Each point is reached from the start by the listed moves, each made 0, 1 or 2 times, or once backwards (-1), plus a little noise. Say if it took an odd or an even number of moves. Then give how often each move was made.

Moves:
(1): [ 22   5  -5  11 -35]
(2): [-19  41  32  26 -10]
(3): [29 14 18 10  0]
Start: [-35 -23  26  17  10]
Points:
[ 27  52  90  72 -35] => even (1, 1, 2)
[ 87 -25  22  33 -50] => odd (2, -1, 2)
[-35 -21  25  17  11] => even (0, 0, 0)

Moves:
(1): [-7 -2  2 -1  8 18 -7 15  9  8]
(2): [-11   9   1  -3   9   2  -3  -1  -7  15]
(3): [ -8 -11   0 -16  23  -8 -10  -2  16 -12]
(4): [ 7 13  8  8 17 -3 -3 -7 -6 -6]
(5): [-14  -1 -17  10   2 -19 -14   8 -11 -15]
(6): [-11   9   2  18  -7   6  -9   3  11  -3]
(7): [ -2 -10   4  -7   3  -1  23  17   2   0]
(8): [ -1   2  11   4  -8  -6 -10   8   1  -1]
(9): [  1  10 -20  -1  -4  -5  10   8  15  13]
Start: [  3   0   2   3  -5   4  -8   3  -1 -12]
Points:
[-58 -28 -16  19  40 -45 -45   6  11 -95] => even (-1, 0, 2, 0, 2, 2, 1, -1, -1)
[-3 49  8 37  7  0 -6 56 39  1] => odd (1, 0, 0, 2, 0, 1, 1, 2, 2)
[-54  30  11   5  52 -11 -30  29  51  -9] => even (0, 2, 2, 1, 0, 2, 1, 1, 1)
[-12 -14 -27  10  16 -78   8  49   6 -72] => even (-1, -1, 1, 1, 2, 0, 2, 1, 1)
[ -8  27   2 -32   2 -23  22  27  37  35] => even (-1, 2, 1, 0, -1, 0, 1, 2, 2)
[-39 -72 -42 -32  33 -46   4  49  25 -74] => odd (0, -1, 2, -1, 2, 0, 2, -1, 0)
[-43  18 -37  23   4 -26 -47  51  -5  -8] => even (1, 1, 0, 0, 2, 0, 0, 1, 1)

Moves:
(1): [10 -4 -4 -3 -2 -1 -1  6 10 12 -5  4  4 -4  5  7  2 -1  1  1]
(2): [ 3 13 -1 -7 -6 -8  0  1  0 -1  3  1 -1  7  0 -6 -2 -1  1  4]
(3): [ 13  -3  -1   3   2  -3  -7  -9   4   0  -2  13  -1 -17  -8  -2  -3  -4
   3  -1]
(4): [-7 -4  5 11 -7  2 10  3  9 -1  4 -1  1  6 -1  6  6 -3  9  5]
(5): [10 -1 -4  8  9  9  9  4  8 -1  2 -1  2 -8 -3  7 -8 -4 -5 -8]
(6): [-4 -3  3 -6 -2  9 -2  5  1  1  0  4  4  2 -1  5  0 -8 -3  5]
(7): [ 11  -8 -12   3   3  -4   9   1   3   0  -5   9 -11   0  -5 -13  -1   1
  -1  -2]
(8): [-2  0  8 -4 -4 -9  7  8  0  8 -5 -5  0 -4 -7  5  5 -4 -3  1]
(9): [-4  8 -2 -3  6 -5  1  2  1  0  0  6 -3 -4  3 -7  2 -1 -2 -4]
(10): [ -2  -1   7   7  -6   6  -5  -8  -4   5   5  -1  -5   1   5 -10   0  -6
  -1  -2]
(11): [  2   0  -1  -3  -7   3   7  -4  -7  -1   9  -4   2 -10   3   1   0   4
   2   5]
(12): [ 10 -13   3   2   0  -6   8   6  -8   2  12   5   5  -2  -3   3   1  -1
  -1 -10]
(13): [ -3  -3   2  -6 -10 -10  10  -4   2   7   1   4  -5   3   2  13  -9   1
  -2  -2]
(14): [  2 -10   2  -7   3   5   0  -9  11  -6   3  -6  -1   5   0  -3   3   3
   4  -4]
(15): [ 4  1 12  5  4  3  2  4  6  7  3 -1 -3 -4  0  3 -3  7 -6  3]
(16): [ 0  3  4  1 -5  9  0 -6 -3  0  1  4 -5 12 -1 10  8 -2 -3 -7]
(17): [-4  4  4 -4  6 -5  8 -8  1 10 -9  6  3  9 -1  2  7  1  4  3]
(18): [ -7  -6 -11  13   1  14  -1  -8   4  -2   7   6  12   4  -2   4  -2   7
  -8   2]
Start: [  6  -5   1   3   7  -1  -4  -8  -3  -1  13   3 -14   6  -6  -6   7   2
   0  -1]
Points:
[ 17  36  54 -37   4  -4  -9 -19   3  29 -23  36 -24   5 -31  10  45 -11
   7  36] => even (0, 1, 2, 0, -1, 2, 0, 1, 0, -1, 1, -1, -1, 0, 2, 2, 2, -1)
[ 16 -61  53  36  34  50  50  -3  40  37  21 -12  25  55 -27  76  54  -1
 -12 -40] => even (1, -1, -1, 1, 2, 0, -1, 2, -1, 0, -1, 2, -1, 2, 1, 2, 2, 1)
[ 72 -12  14 -33  20 -23  24   2  51  33   3  -9 -29 -17  -4  14 -11   6
 -10 -28] => odd (2, 1, 0, -1, 2, -1, 0, 1, 0, 0, 0, 0, 1, 2, 1, 0, 0, -1)
[-26  24  23 -14  14  12 -22 -56  15 -19  32  14 -11  71   2 -20  23  21
   1  -2] => even (-1, 2, 0, 0, -1, 0, -1, -1, 1, 0, -1, 0, 0, 2, 1, 1, 1, 1)
[ 95 -15 -46  30  17 -12   2 -33  -8  29  17  93  -3  -3 -33 -18  19   8
 -21 -25] => odd (2, 2, 2, -1, 0, -1, 2, 0, 0, 0, 0, 2, -1, -1, 0, 2, 1, 2)
[ 51 -22 -31 -25   3 -56   5  39 -26  14  22   6  -6 -17  17   7 -16   8
   1 -27] => odd (2, 0, -1, -1, 0, -1, 0, -1, 0, -1, 0, 2, 1, -1, -1, -1, -1, -1)
[-12 -36  51  17 -45   7  19  -2   1  28  48  10 -46  36  32  24  16 -13
   6 -15] => even (1, -1, -1, 2, -1, 1, 0, -1, 1, 2, 0, 1, 2, 0, 1, 1, -1, -1)
[ -8 -14  18 -15 -59  -2  31 -48 -23  60  29  23  27  43  -2  61  47   2
  -5  13] => even (2, 1, 0, 0, -1, 0, -1, 2, -1, 1, 2, 1, 1, 0, -1, 2, 2, 2)
[ 73 -13  -7  40 -32   7  53  17 -14  26  72   8 -20  -4   7  -2  -1 -12
  -9 -31] => odd (2, 2, -1, 1, 2, -1, 1, 0, 0, 2, 2, 2, 0, -1, 0, 1, -1, 0)

Moves:
(1): [ -5   7  -1  -6  11 -15   2  -6   4  -8  -5   6   4  -3   2   9  -8   1
   9   5  -3  -5  -1  11   1  -9  -1]
(2): [  8  12   6   0   1  -3  -2   5  -3  -4   1  -1   4   4  -7   5  -9 -14
   1   2  -2   4   4   2  -4  -3   6]
(3): [  6   6  -1   3   7   2   1  17   5 -11   5 -12  -9   1  -6   0   4   7
  -4  -5   8  -7  -1  -4   4   6  -2]
(4): [  5   2   5  -6   6  -3   9   3   2  12  12   6  -1  -4  -2 -16  -5   0
   0   7  -1  -8  -5  11   4   9   1]
(5): [  8   3   3 -12  11  -4  -8  -3  -5   4  -1   5   1  -2  -2  -2   2   7
   0  -7   3   0   6  -5 -12  13   9]
(6): [ 3 -1  4  1 -2  6  9 -2  3 10 -7 -9  1  2 -6 -1 10  2  0  2 -5  3  2 -5
  1 -2 -1]
(7): [ -4  -8  10  -3  11  -5  -3  -6  -2   0  10 -21   4   4  12   3   7  -6
   1 -16  10  12  13   7   1  12  14]
(8): [  7  -4 -21 -10   5   1  11   8  -1 -10   9 -25   2   6  10  11  -7  -7
 -12   6   6   2 -13   8   0  -8  10]
(9): [  5 -23 -12   1  18  -4  -5   0   0  13   7  10  23   6  -1   4   6  10
  -2   5  -3  -6 -12  -1   7 -13  -3]
(10): [  7   4   9 -11  -5 -12  13   7   1   6  -1  -4   3  -5   6   3   1  -6
  -7  -4   1 -14   4 -16   0  -2 -10]
(11): [ 10   0   2  -3   2   9 -14   6  -5  -4   7  -4   6 -13  -5  10   3  -4
  10   0   0 -13  16  15   2  -6   8]
(12): [ -7   8   1 -10 -11  -5  14  15  11   5  -6  -2 -16  21  12  16  12   7
  -3   5   8   5   1 -10   0  -1  15]
(13): [ -7   4   2   5  -5  -1   4   3  -7   8   0  10   2  -1 -12   2   9   5
  -5  -4  -9  -7   3   3  -1   3  -5]
(14): [  0   0   6   1   6  -6  -2   8 -27   2  -1   7  10   0  13   0   1  16
   6   3  -4 -11  -9  -9  -5  -7  -5]
(15): [-14  15  -2  -1   4  -4 -15   1   3   6  -3 -13   6  -8   9  -1   4  -4
   4  -2   7   6 -13   0  -6  -6  -2]
(16): [-6  4 11  4  4 -9 -3  3  7 -6 -5  7  6  0 14  1  6 -4 -3  7 -7  6  6  0
 -9 -4 11]
(17): [  6   4  -2  -4 -14   7  -9  -6  -3 -15   7 -11  19   6   1  11  10   7
   8   3  -5  -5   9   5  -6 -10  -6]
(18): [ -9   6   2  -6  -1   9   2  -6  -3  -2   7  -5  -1  -7  -4   4  -1   9
   1  12   2  -3  -7  -3 -11  -7  -8]
(19): [ -4  14   7 -11   8   6   3  -3  -1   5  -3  -1   8 -13   0   4  -7  -1
  -7   9  14  -8  -6  -1   9  11   4]
(20): [  4  -3   2 -13  -4   3   1   3   1  -3   0   0   2   1  -5   4   7  -1
 -12  -4 -10 -12  -5   0   6  -5   2]
(21): [ -1   6   3   9  -1  10   6 -15  10   1   0  -7   1  -2   0   0   7   5
  -8   1  11  -1  -5   6 -10  -5   7]
(22): [ -2  -9   7   4  -6 -13   0   3  13  11  -8 -11   1   4  -1  -1  10   4
  -6  -2   2  11  -1   2   1   0   0]
(23): [ 1 -2  2  4 -3 12  2  4 -1 -5 -5  5  4  6 10 -3 -7  5 -2 -6 -2 12  3  3
 -7 -3  2]
(24): [  1   0  -3  -4   7  -1  -8 -10   2   4   2  -8   8   0  -8 -10   0  11
   3  -2  -9 -14  12  -1   6  -8  11]
Start: [-18   5  -7   3  -6  -2 -10  -6  -7  23  15  15  -1  -2 -11   5  -1  -8
  -1  13  23   9   8 -11  -9 -10   7]
Points:
[ 69 -17  43   3 -39  17 -42   2 -34  21  -8  29  -6  -5 -59   0 -18 -64
  38 -32 -23  35  95  17 -10   4   8] => odd (0, 2, -1, 0, 1, 2, 0, -1, -1, 0, 2, -1, -1, 0, -1, -1, 0, -1, -1, 1, -1, 1, 1, -1)
[  8 -19   5 -33 -13 -38 -20  -3  22  67  61 -26  72  60 -16   3  73   4
 -12  16 -46  15  82  16 -26 -28  78] => odd (-1, 1, -1, 2, 1, 1, 1, 1, 1, 0, 0, 1, 2, -1, 0, 2, 2, 0, -1, 0, -1, 1, 0, 2)
[-15  56  40 -93  87 -62  30 -32 -25  77  67  -9  77 -55   5  13 -40 -17
 -45  73  36 -95 -30  -3  -2 -43  59] => even (1, 2, -1, 2, 0, -1, 1, 1, 1, 2, 0, 0, 0, 1, 0, 1, -1, 2, 2, 1, 1, 0, -1, 2)
